Every row gives one point. The points of each table are mixes of a few directions, plus a little noise. Count the directions of each table, and those that both share. Where both have some left over, give the other angles between the two spaces (their principal angles), to ten degrees, smallest first.

First (5 x 2):
[[ 26.2  -6.7]
 [-25.0   6.2]
 [-27.2   7.1]
 [-14.4   3.8]
 [ 40.4 -10.3]]
Second (6 x 2):
[[  9.7  14.1]
 [ 15.6  22.9]
 [  7.3  10.3]
 [-34.3 -50.1]
 [  4.6   6.5]
 [ -2.7  -4.1]]
Directions: first 1, second 1, shared 0; angles 70

First:
[[  1.3 -10.9  18.3  -7.2  -5.9   4.4]
 [ 12.3  65.3 -80.7  -2.9  -1.6  12.0]
 [ -2.1   0.6  -4.4   4.6   4.2  -3.9]
 [-16.5 -30.9  22.4  29.6  24.9 -28.9]
 [ 13.3   2.2  16.8 -31.8 -27.6  26.8]
 [ -8.2 -27.4  31.7   6.9   5.1  -9.8]
 [ -1.5 -10.8  14.0  -1.7  -1.6  -0.9]
 [  1.2  21.0 -28.4   4.4   5.1  -0.8]
 [ -0.7  -8.1  10.5  -2.2  -1.5   0.5]]
Second (7 x 6):
[[-24.1 -53.7 -15.6 -21.5  10.9 -31.4]
 [  5.6  13.1   4.1   5.4  -2.6   7.5]
 [ -5.3 -11.2  -3.6  -4.7   2.7  -7.1]
 [ 33.5  74.4  21.9  29.6 -15.3  43.7]
 [  3.6   7.7   2.0   2.8  -1.8   4.6]
 [-11.9 -26.6  -7.8 -10.5   5.5 -15.4]
 [ -0.9  -2.3  -0.6  -0.8   0.6  -1.3]]
Directions: first 2, second 1, shared 0; angles 60

First:
[[  4.8  18.1  -5.0  22.4  16.6  15.7   0.2  12.1  -7.9]
 [  1.0   6.0   8.6   9.0  18.5  -1.4  -3.1  25.6  -3.2]
 [ -0.4 -69.3  26.4 -54.1   2.6 -54.6 -23.3  -3.8   2.3]
 [  9.0   9.3  -8.4  20.3  16.5  15.0  -3.1  -1.6 -12.4]
 [ 10.8   7.1 -11.9  21.5  17.2  18.1  -5.0  -8.7 -14.4]
 [  4.8  -5.0 -12.1   2.9  -3.9   8.3  -1.2 -24.8  -5.1]
 [-38.5  34.7  16.1 -29.4 -67.2 -15.0  35.6  27.5  48.3]
 [  4.1 -17.8  -4.0  -8.5  -2.1  -4.1  -5.9 -21.0  -4.6]
 [  2.9  16.5 -10.9  17.4   1.0  17.8   5.0  -6.1  -4.3]]
Second, 7 rows:
[[ 21.4 -21.7  -0.5  -8.3  28.0 -20.5  -3.5 -31.0  -3.3]
 [ 14.7 -11.9  -0.6   5.4  27.7  -4.5  -8.9  -8.1 -11.5]
 [-14.1  10.8   9.3 -18.4 -25.5 -14.2  16.5   8.0  23.8]
 [ 14.7  28.5  11.2  17.6  45.3 -12.0  13.1  25.4   6.8]
 [-10.8 -38.5   0.6   2.6  -6.0  20.5 -40.8  24.3 -34.3]
 [ -5.9  47.1 -10.2  20.8 -13.2  20.5  24.8   3.9  13.4]
 [-20.3 -14.6  -9.9 -19.8 -55.9  10.6  -1.2 -22.2   4.8]]
Directions: first 3, second 4, shared 3

First, 8 rows:
[[-10.3  10.2   8.0 -12.0  -4.7  12.4   1.1   2.9   1.5  -2.9  -5.5 -14.1]
 [ -6.4  -3.1  29.9 -48.0 -15.7 -52.1  16.2 -23.0   9.8   6.9   4.8 -21.2]
 [-27.7  30.2  12.2 -18.6  -6.0  55.3  -6.1  17.9   3.5 -12.6 -16.6 -36.4]
 [ -4.9  12.5 -14.7  22.3   8.2  48.8 -11.9  18.6  -5.5  -7.8  -7.7   2.4]
 [ 16.3 -13.5 -20.8  32.6  10.8  -1.2  -4.8   2.5  -7.0   2.9   5.7  27.8]
 [ 31.6 -36.6 -11.6  16.9   5.4 -68.2   9.2 -22.4  -3.0  14.0  19.0  39.6]
 [  7.2 -12.9   8.9 -15.6  -4.7 -44.0   9.4 -16.7   4.1   7.6   7.9   3.8]
 [ -6.6  13.0 -13.3  20.1   6.5  49.3 -11.8  19.1  -4.4  -8.2  -8.4  -1.7]]
Second, 8 rows:
[[ 27.6 -36.9   1.7   2.0  -9.8  39.2  30.3   4.2  28.9   9.3  23.6   1.1]
 [  5.5  25.8 -36.7  29.7   9.1   6.2 -22.8 -11.4 -16.4  36.4 -17.8  29.5]
 [ -4.3  -7.5  16.3  28.5   9.0  12.5  13.0  -3.2  38.3  17.5   9.1  -4.9]
 [ -3.9  -5.4  22.7 -35.3 -11.4 -36.7  12.1 -12.6   5.0  -2.6   4.6 -15.7]
 [ 22.9 -18.9 -21.2  -4.7  -3.3 -14.2  -2.0   2.8 -26.0 -12.3   6.6  22.0]
 [-25.3  10.1  21.3 -43.5  -7.0 -10.7  -9.5  22.2 -28.2 -60.3  -7.6 -32.3]
 [-16.6  32.2   6.6  -8.8  -2.2 -17.3  -6.4 -23.7   9.5  37.8 -16.2  -8.7]
 [ -5.2   1.2 -11.0  32.3  15.9  21.3 -14.9  22.4 -11.1 -25.0  -2.2   8.8]]
Directions: first 2, second 5, shared 2
